Rows are points. Any point is a mix of the corners, with weights that add up to 1. It lies inside the corners' shape when no weight is negative. Say inside or outside, and name the corners with a negative weight.

Corners:
(1): [-48  13  12]
(2): [-11 -18  14]
(3): [ 64  80 -39]
(4): [ 48 -12 -94]
Points:
[-33  17   4] => inside
[ 26  -6 -60] => inside
[ 57  71 -37] => inside
[ 21 -34 -77] => outside (3)
[ 34  18 -50] => inside
[ 29  -3 -26] => outside (1)
[ 25  -1 -63] => inside

Corners:
(1): [-17  13  33 -12  70 -32  27 -10]
(2): [-15  68  22  -6  22  -1   2  -2]
(3): [ -5  31 -14 -31  -4   1  74 -78]
(4): [-17 -75 -40 -21 -95  11  10  13]
(5): [ 60 -69 -25  -9 -27  42   1 -21]
(6): [-24  24  48  11  10   0  17 -61]
(7): [-10  35  63  32  24  -7  62  35]
(8): [ -7 -76 -20 -48 -48  81  22  -4]
(9): [-48  27  -9  46  26   6  41 -12]
Points:
[ -7   0   2 -15  -1  16  13 -22] => outside (7)
[-12  23  34   6  25  -7  39   1] => inside
[-15 -65 -14   9 -29  29  42  44] => outside (2, 3, 6)
[-15  21  18  -5   4   3  27 -37] => inside
[ -6 -34 -10  -9 -41  12  21  -7] => inside
[-11 -24  -7   2 -38  33  34 -30] => outside (1, 2)
[-13  37  13  34   4  -2  39 -25] => outside (1, 8)
[ -5 -19  12  -9 -46  30  24 -26] => outside (1, 9)

Corners:
(1): [-27 -20   2  16 -30 -16   0 -43   1 -23  45  40]
(2): [ 14  -7  26 -40   3 -18  40 -23 -14  11  10  72]
(3): [-17  17  55 -14 -37 -16   9 -15  46  28  11  12]
(4): [-33 -15 -26   3  -2  58 -58   9 -24  13 -47 -40]
(5): [-17   2 -15  55  12  43   8  42 -36  -4 -27 -60]
(6): [ -6  32 -70  15  11  71 -44  55   9 -23 -10 -52]
(7): [ -2  25 -53  -4 -61  34 -17  17 -48  13 -11 -39]
(8): [ 34  21   1  35 -29  74 -62  38 -48 -23 -29 -52]
(9): [ 33 -55 -37  16  20 -45 -16 -27  17  57  35  28]
(10): [-10  17  47 -47  -2 -35  16 -62 -13   7  58  -7]
(11): [ -4 -47 -23  -8 -20  91 -22  62 -16 -21  -6 -71]
(12): [ 22 -17  21 -19 -14   4  41 -95  33  -2   7  21]
(13): [  5 -25  10 -33 -10 -55  15 -23  13 -40  -4   4]
Points:
[  9  -5  -3 -10 -23  13  12 -40   3   2   2  -2] => inside
[  7 -14  17 -11 -18   6   3 -22  -7   2   1   1] => outside (6)
[-11  12   2 -17 -18  31  -6  -3 -28 -24   1 -33] => outside (3, 9)
[ 21 -15   6 -18 -16 -19   2 -31  11   1  30  13] => outside (4, 5)
[ 23 -10 -28  -7  -5  24  -2  -9 -17  11 -11 -25] => outside (1, 3)
[ -4   0   4  -3  -4  11   5  -4 -14   0   7 -11] => inside

Corners:
(1): [ -6  15  -6  -2 -11  -4   5   7   7  13  -9 -17  -6   7   6  -3   7   5
   2   3]
(2): [  5  11   9   7  -1 -11  -5   7  -5  -8  12   1   8  -3  10  -8   0   4
 -18  -9]
(3): [ 11  12   9  -6   5  -5 -11  12 -11 -18   6 -10   3  20   3   6   4  -2
   8  -6]
(4): [-14   6 -10 -12  10 -13   2   3  -5  -2   3  26   8   3   5   3   2  -8
   2  11]
(5): [ 10   2   5  10   6   5  -3 -17  -3 -29  11 -12  -5   5  20  -7   1  -6
   3  25]
(6): [-14 -24  12 -12  -3  -7   0  -1  -2  -5  -6  -9  11  18   7  -1   5   6
  -9   6]
(7): [-18  -8  -7 -14  -2 -12  22   0  -5   6  23 -22  -9   6  -1  -8  -1  -2
   3  15]
(8): [  1  -1 -10  -3   8  -8  -1  -4  -4   6  -7 -11   9   8  11   1 -35  -3
  -1  -3]
(9): [  0  15  -3 -11   8   9 -12 -53 -17   9  -3  26  -7  14  -7  -9  -1  12
   0   4]
(10): [  2   7   2   5   4  -1  53  14  -2  -6  -3 -16 -16   1  -2  -3  -6   0
   5  -6]
(11): [  8 -24  -9  -6  -4   9  -5   7  -3  -8  -7 -21   8  -3  -8  -8   3  -5
   0  -5]
(12): [  1  14  -8  17  -2 -13  -3   2   6 -34   8 -10   4  12  -5  -4 -14  11
   6  11]
(13): [  5  -6  -1  -1  17  -4   6  -6  11  10   2 -16   0   1   0   4  -2  10
   3  -1]
(14): [  1  -1  10  -4  -2 -12   1 -13  -1   8  -8  -1  -5   7 -12  15   0 -11
 -22   7]
(15): [-20  18  -3 -10  18  -9  -2  11   1  -8  -6 -18   0  10  -1 -12   2  -9
 -11  -1]
(16): [  8  15  -9 -10  17  22  -1   4 -12   1   5  -8   0  14   3   1  -6  15
 -16  27]
(17): [-15  16  -9 -13  -3  -6   1  -9  -9 -18  -3 -17  -8  -2   5  11   3  12
  -1  -4]
(18): [-12 -10  -6   8  10 -13  -6  10 -12   5  -2   6 -16  12   5   1  -1   0
  -6  -7]
(19): [-11   0  11  21   4 -14  -3   5 -20  12  -9 -15  13 -10  -5  -4   6   4
   5   6]
(20): [-17  11  22  -7  -1   2  -3  12  -5   9  -3 -10 -19 -17  -8  -8  -1  15
   7  10]
(21): [-15  13   7 -13   7  95  -4   1  -5  -9  30 -10  -2  13  -2   7   6   7
   6  24]
Points:
[  3   0  -6  -7   4 -29   3  -4   1  -6  -3   0  -5  12   7  -9  -6   1
  -2  -1] => outside (14, 17, 19, 21)
[  9  -7  -8  -5   6  10   8   8   7 -14  11 -10   4  23   8  -1  -6  -9
  -6   5] => outside (9, 17, 19, 20)
[  3   4  -3   3   9 -44  17   0  -2  -8   2  -2 -14   7  12  -8   4  16
   6   0] => outside (8, 11, 14, 15, 19, 21)
[ -9   5   2  -1  -3   5   9   9   3 -21   9 -27   4  -2   7  -6   1   4
  14   4] => outside (9, 14, 16, 18)
[ -2   3   2   0   6  -2   0  -2  -4  -4   2 -10  -1   5   2  -1   0   1
  -1   7] => inside
[-6  3  0 -5  3  1  0 -1 -6 -4  1 -6 -1  7  1  0  0  1 -3  6] => outside (13)
[  0   2   2   2   7   1   0  11  -4  -5   6 -10   4   7   6  -7  -5   0
   1   6] => outside (9, 14, 17)

Corners:
(1): [ 45  -8 -41  19 -19 -60  20  65 -23 -55  47  32  15  72 -36 -64 -27  19
 -49  36]
(2): [  0   7  38   0  -6 -59   5  -5  13   1  58  30 -75  52 -63 -54 -34 -76
 -17 -64]
(3): [  1 -39  48  15  36  43   4 -32 -65  50   3  76  16 -50  33 -27  19  40
  47  48]
(4): [-40  56 -77 -24  38 -45 -48  10   5 -43  37 -51 -45  30 -63 -38 -25  50
 -48 -29]
(5): [-64  71  -2   0  14  61   8 -11  14 -12  71  18  19  23  67 -74 -18 -49
  39  -8]
(6): [ 14  17 -17  36  27 -18 -27  -2  50  64 -44  37  27 -23 -22 -20  10 -58
 -16 -54]
(7): [ 35  81 -69  14  74 -62 -35  20 -18  40  27  14  27 -44  46  -3   9 -17
  31 -10]
(8): [-26 -47 -29 -48  79  47  -2  86  13  10  10 -23 -43 -14 -64  50  45 -26
 -46  94]
(9): [-48 -34  16 -45  -1 -46 -89 -13  49 -54 -36   6  26 -29  90 -30  -3 -42
 -19  26]
(10): [-21  68 -42  16  17   4 -37  51 -50   8 -20  30  45 -63  38 -36   2 -35
  63  55]
(11): [-17 -40  43  24  83  25 -52  26 -28  41  -3  74  31  12  56 -58 -43  17
  79 -54]
(12): [ 28  10  39  -6  33  48 -15 -20 -42  42   2 -49   9 -47 -27  53  22 -55
  -4  14]
(13): [-30  40  41  26  95  32   3  47 -13  17 -13  24 -11 -23  63 -54 -32  -4
  37  81]
(14): [-24  28  11 -24  -1  50   6  89  49  21  54 -30  -2 -21 -61  39  -9 -21
  56 -36]
(15): [  9  -9  -4  37 -13   6 -22 -22  18  11  66 -66 -18 -23 -54 -44  56 -36
  34 -40]
(16): [ 14  13 -74  25  25  31 -58 -28  12   3  14 -17 -39   6   8 -39 -28   3
  16  69]
(17): [  7  14  22  43  30 -56 -70 -10  44  25 -46  51  41  65  24  45  41  -2
  55 -26]
(18): [ 18  77 -74  75  56  43 -32  68  51 -21  30  -2 -75 -14 -15  45   9 -58
 -12 -23]
(19): [ 42  12 -43 -37  79 -46  -2  18 -20 -31 -48  39   6 -40  -5 -78 -14 -29
  48 -47]
(20): [ 45  28  36 -12  -7  38 -40  48   0  24  43  70  19  20  14 -45  57  20
  56  22]
(21): [ 56  15 -75  63 -17 -15  29  28 -41  47  -3 -52 -66  54 -29  34  52  15
 -50  30]
Points:
[ 16   8 -14  21  32   5 -30  25 -10  27  -2  -4  -2 -22 -10  13  21  -5
  11  26] => outside (2, 5, 19)
[ 14  85 -74  61 -15 -24  -2  33  44   0  77 -15 -59  64 -42 -15  17  15
 -34   4] => outside (8, 9, 10, 11, 12, 19)
[ -4  26  -9  -8  61   7 -48  30  10   3  10  20  -2 -35   3 -10   5 -22
  41   4] => outside (1, 5, 6, 21)
[  4  11 -26   0  21  -3 -27  17   9  -2  15   4  -6  -1 -13 -14   9 -19
   9  -6] => outside (13)
[  0  25 -10  13  38  12 -19  18  -6  26  14   9  -8  -7 -11  -9   7  -5
  31  -9] => outside (1, 9)

Corners:
(1): [ 58 -52  48 -67 -14 -22  62 -45  22 -16  48  43 -25  76 -31  41   4  19
  50  24]
(2): [-10 -31 -26   8  30   5   5 -89 -63  40  25 -47  26   4  44  45  53  19
   5 -41]
(3): [ 18 -50  43  26  82  70  38 -60  40 -22  41  31   6  64 -55  58   0  56
 -13  58]
(4): [-19 -64 -45  41  18  30 -39   6  51  48 -57  26  43 -17 -42 -13  17  -5
 -26   0]
(5): [ 41 -11  65  34  67  65 -14  26 -12  21  34  51 -16  25  25 -47 -49  43
   9 -35]
(6): [ 27   1   1 -52  10  22 -35 -81 -22  47 -46  31  -5  74  17 -25 -53 -16
 -12  60]
(7): [ -8 -28  57 -43  32 -36 -42  36  -4 -19 -38   3 -17  12  11  26 -23 -36
 -36 -13]
(8): [-35  -3 -71  10  41  61  10  -5  33  32 -38  17 -37  27 -41  21 -45 -24
   0  37]
(9): [ 12  53  63 -40 -59 -22   8  11  44  38   9 -58  27  -8 -55 -23 -60 -24
  54 -49]
(10): [ 95  75 -65  47  -3   9   4 -76  37 -43 -50  38 -60  73  43  41 -45 -43
  71  47]
(11): [ 44 -10  12  48 -20  51  10   6 -12   4  49 -46  51  43  73  53  18  53
 -41  18]
(12): [-15  55  -7  38  62   2  50 -88  53  -8  45  52 -41  -5  41  19   9  12
 -20 -31]
(13): [-11  24  23  11 -35  36  75 -71  71  -1  54 -28 -20 -21  25  60   4  35
  80  51]
(14): [ 71 -14 -31 -35  67 -15  -8 -32  14 -12 -34   6 -17  25  49 -35 -59 -18
 -21  14]
(15): [-43  15  66  25  -8  45  62   2  20 -15  39 -57  51  16 -25 -43  35  10
  -2   5]
(16): [ 39 -13  44  36   7 -41  61 -76 -34  44  15  40   0  12 -33  18 -40 -53
  35  35]
(17): [ 38 -54  18 -33  12 -35 -31 -26 -27  51 -10  -2 -17  38 -63 -23   5  46
  -8  68]
(18): [ 35  71  13  52 -65  33  75 -44 -23  -8 -51 -38   3 -35  42  25 -23  47
  47 -46]
(19): [ 12  72 -10   7 -19  20 -18  24 -69 -37  -7  50  57 -11  48  50 -24   3
  25  32]
(20): [ 82 -53 -10  20 -37  74  10 -14  26 -12  22 -54 -30 -42 -28  16  27  35
 -19 -32]
(21): [-44 -64 -18 -17 -33 -27   0 -84 -33 -40 -11  20 -42  84 -39   2 -58   1
  23  70]
Points:
[ 19  -6  10   1  -5  10  11 -33  -2   8   4  -2  -2  22  -1  14 -12  19
  12  28] => inside
[ 10 -23  14  -9  12  -3   1 -40  -6   5  13   1   1  32  -5   8 -10   0
   4  18] => outside (8, 18)
[ 16   7  22  -3  -6   7  14 -21  15  14   6  -9   0  12 -11   7 -23   2
  17   1] => inside
[ 18 -10  -1  10   2  21  20 -43  -2  15   0   6  -2  28 -12  15 -24   2
  19  31] => outside (7, 12)
[ 33  14 -30  63  57  38  32 -35   0  13  -4  14  17  -2  40  15   9  22
  -2  19] => outside (1, 6, 7, 9, 20, 21)
[  6  11  -8  21   2  20   0 -19  -3  11 -16  -5   2   2  15  -1 -20   3
   4   4] => outside (1, 3)
[ 17   2   4   8  -7   9  13 -27  -7   6   1   0   2  17  10  11 -16   3
  12  15] => outside (3)
[ 18   3   4  18  17  18   9 -35   0   7  -3   5  -4  13  11   4 -24   6
   4  10] => outside (1)
[ 12  -1   8  22  -4  29  22 -37  -4  -2   8   7   0  26   5  27   0  18
  14  18] => outside (9, 14)

Corners:
(1): [ 23  -4  -4 -37  38 -31 -19   8  27  30  31  23 -62 -62 -13 -28  11 -66
  19 -37]
(2): [-28  20 -31 -33  -3  -8  17 -25  -6  28  -3  15  50  12  48  25 -23  38
  23  51]
(3): [-44 -11 -11  18 -18  11  22 -47  44 -14  47  40  20 -28  10  66  -3  -5
   3  39]
(4): [ 95   6 -37  57 -37  54 -47  76  22 -39  -6 -19 -68   5 -14 -34  27  -5
  31  -8]
(5): [-15  33  10 -31  -4 -29  35  -9   9  -7  53 -17  24   8 -22  43 -54  33
  -6  16]
(6): [ -4 -11  32 -54  14 -17  76 -48  28  27  38  -8 -27  36 -21  47   3   4
   4  28]
(7): [ 25  -1  -5  81   0 -22 -49  16  21  11   2 -30 -72 -13  57 -28  58  -4
 -39 -29]
(8): [ 25  22 -34  45 -83  29 -45   8 -18 -15 -32 -65 -59  18 -11 -27  94 -31
  50 -44]
(9): [-24  -3  51  15 -28  46  95 -12 -10 -13 -65 -22  61   4  22  66 -34  32
   0   0]
(10): [ -3   0  29  42  12 -19 -42   5  70  42  24  35 -34  -7 -53 -16  14 -30
  48 -27]
(11): [ 37  -6   0   8 -82  41  64  18 -41  21 -37 -56  35   4  55 -35  -8  23
  92 -41]
(12): [ 10 -40 -10  15  30 -32 -55  50 -18  64  50  33 -64 -19 -11 -43  49 -12
  31 -33]
(13): [ -3  33  19   7   3 -67  65 -51   2  -7  -2  29  45   3 -42 -13 -10 -28
  -9  54]
(14): [-48  16  32 -16 -22  33  73 -17   3  -4 -10  10  -5 -43  25 -15   4  70
  31  55]
(15): [-22 -10  38 -38 -65 -18  30   4  14  15  -8  17  81   3   1  37  10  -4
  31  48]
(16): [ -7 -46  32  26  14 -37 -24  -3  -5  17  39 -31 -46 -30 -21  -8  -7 -48
  12  13]
(17): [ 28  23  25   5 -27 -40  33 -57  -9  23  14  18  16 -49   3  86 -47  29
  20  23]
(18): [ 21  21  32  50 -77  40 -37  73 -70 -29 -24 -12 -54  46  44 -33   6 -11
  42 -11]
(19): [-22 -18  -8 -17 -59 -24  54  13  24  25 -22 -16  11  27   1  35 -20  33
  18  43]
(20): [ 19 -42  25  -7   6 -56 -40 -71  28  -9  -7  37 -40 -26  -6  -9  -9  34
   6   5]
(21): [ 26  32  -1   5 -37  21 -35 -22  13  24  40  13 -24 -37 -22 -39   7   3
 -20   4]
Points:
[  8   0   5  14 -17 -12   0   0   5   8   9  -1 -15  -6 -11  -5  12 -11
  19   6] => inside
[  5   1  16  17 -35  14  23   7 -10   2 -15 -14  -1   1  20   3  -1  10
  24  -2] => inside
[ -3  -6  12  -2 -25   1   7   3   6  15  10   4  -6  -7  -2  13  -4   6
  29   7] => outside (7, 13)
[-17 -14  16  -5   8  -6  16 -11  31  17  17  12  -4 -19   2  17  -5  12
  -1  18] => outside (8, 11, 13, 17, 18)
[-20  -1  25 -18 -40 -14  51 -18 -16  10 -29 -12  37 -10  21  10 -29  25
  52  20] => outside (3, 4, 6, 7, 12, 21)
[  5  12   7   5 -19  -8  -4 -22 -10  11  18   1 -26 -12  -7 -19  10  -9
  30  -2] => outside (4, 7, 9, 15, 19)
[ 13   5  10   0 -21  -9  21 -17   4  12   8  -2  -9  -7   0  24  -4   8
  20  11] => inside

Corners:
(1): [ -4   6  46  30  27 -29 -10   7   8  13 -41  22  13  43 -33  14  18  26
  14 -17]
(2): [ 17  16  13  -1  14 -22  44   0  49  29   7 -32 -73 -75  16  33 -15  55
  36  54]
(3): [ 18  -5 -48 -17   9  14  -2 -18 -22  -8  27 -27  38  60  -1  -2   0  12
  46  -9]
(4): [ -4 -21   8 -39  -5 -38  46  30 -11 -38   5   5 -15 -17 -17   9 -23 -17
   0  44]
(5): [ 66 -21   2 -24  -5  -9  23  61   5 -41 -49   1   1  -5  12 -16 -41  -4
 -26  23]
(6): [ -2  10  35  38   6 -22   5  12 -51 -36 -23  -3 -22  22   0   7 -22   7
   3   1]
(7): [-40  -7  41  45  38   5  -4  63 -10   6  -3  16  27  42  25  25 -22  29
 -45  69]
(8): [ -3  -3   4 -30   8   2  20 -35  -2 -22  38   4 -25 -22  32  16  27  22
  26 -23]
(9): [ 51 -45  13 -13 -20  -2 -16 -31  27  16  17 -37  -6 -12  -5  13  38  -5
  20 -86]
(10): [ 64  24  23 -57 -19  41  20  -5  -1  -9  13 -11 -95 -54  17  33 -11 -58
  27 -51]
(11): [ -4 -24 -14 -11 -22 -33  21 -34  22 -16 -21  -4 -10  46  25 -33  27 -63
  -3  16]
(12): [ 14 -19  28  42  44  -3  10 -12  20  -2 -32 -20   2   3  12  41 -17 -23
 -23  -2]
(13): [ 21   2 -11 -12 -12 -42  23   0   1 -36  17   7  20  43  18  21 -23  35
   7  41]
(14): [ 31  16 -17 -19 -12  16  37  70  19 -24 -10   4  33  14  -5 -36 -43 -64
 -25  -6]
(15): [ 36   5 -13   6  16   5 -40 -40  53  18   9 -13  -5 -28 -12  57  52  50
 -10  15]
(16): [ -4  15  -9  13 -17 -44  44   1   6  10 -23  28 -36  24   4  10 -14  34
 -27  28]
(17): [-11 -20  21  15  12 -21 -29 -46  -7  77  36 -13 -13  14  51 -34  19 -52
  -1 -33]
(18): [ -9  -5  13  21   7 -23   4 -51 -21  -5  10   4  44  16  -1  40  75   9
  28 -13]
(19): [ 13   9  17 -22  33 -10  23   9 -22  26  62 -37 -32   7   7 -10 -12  15
  -4  32]
(20): [  7   1  22  10  38 -46 -40  53   1  37  16 -14  20  18  11  14  48  -4
   4 -41]
(21): [ 23 -39 -14  26   2  15  19 -41  19  32  53 -15 -43  -7  28 -39  13 -73
  -6  -9]
Points:
[ 35 -10  -1  -9  -3  -5   2 -22 -17 -13  11 -12 -20  -7  10  22   9  -9
  16 -35] => outside (1, 2, 7, 11, 14, 19)
[  5  -5  18   6  13 -20  13   0   0  16   6 -11 -26  -2  14   6   4   0
   9   0] => outside (13, 14, 15)
[ 12  -1   8   0  13  -6   8  -5  11  14  19 -11 -10  -4   9  16   7   1
   9  -4] => outside (5, 6, 11)
[ 15   5   4   3  10 -16   5 -14   2   7   8  -5  -8  10  10   9  19  -2
  12  -8] => outside (4, 7, 9)
[ 37  -3  -5 -23  -3  -6  22   3  14 -13   7 -15 -32 -15   7   9  -9  -7
   3   2] => outside (1, 7, 17, 18)
[ 24  -9   6  -4  13  -4  -3  -3  11   7  14 -16   3   5  11  10  16  -5
   6 -11] => outside (4, 6, 16)
[ 17  -6   6  -2  -3 -10  12  -7   1   4  11  -5 -15   3   9   5  -3   5
   3   1] => outside (11, 12, 20)
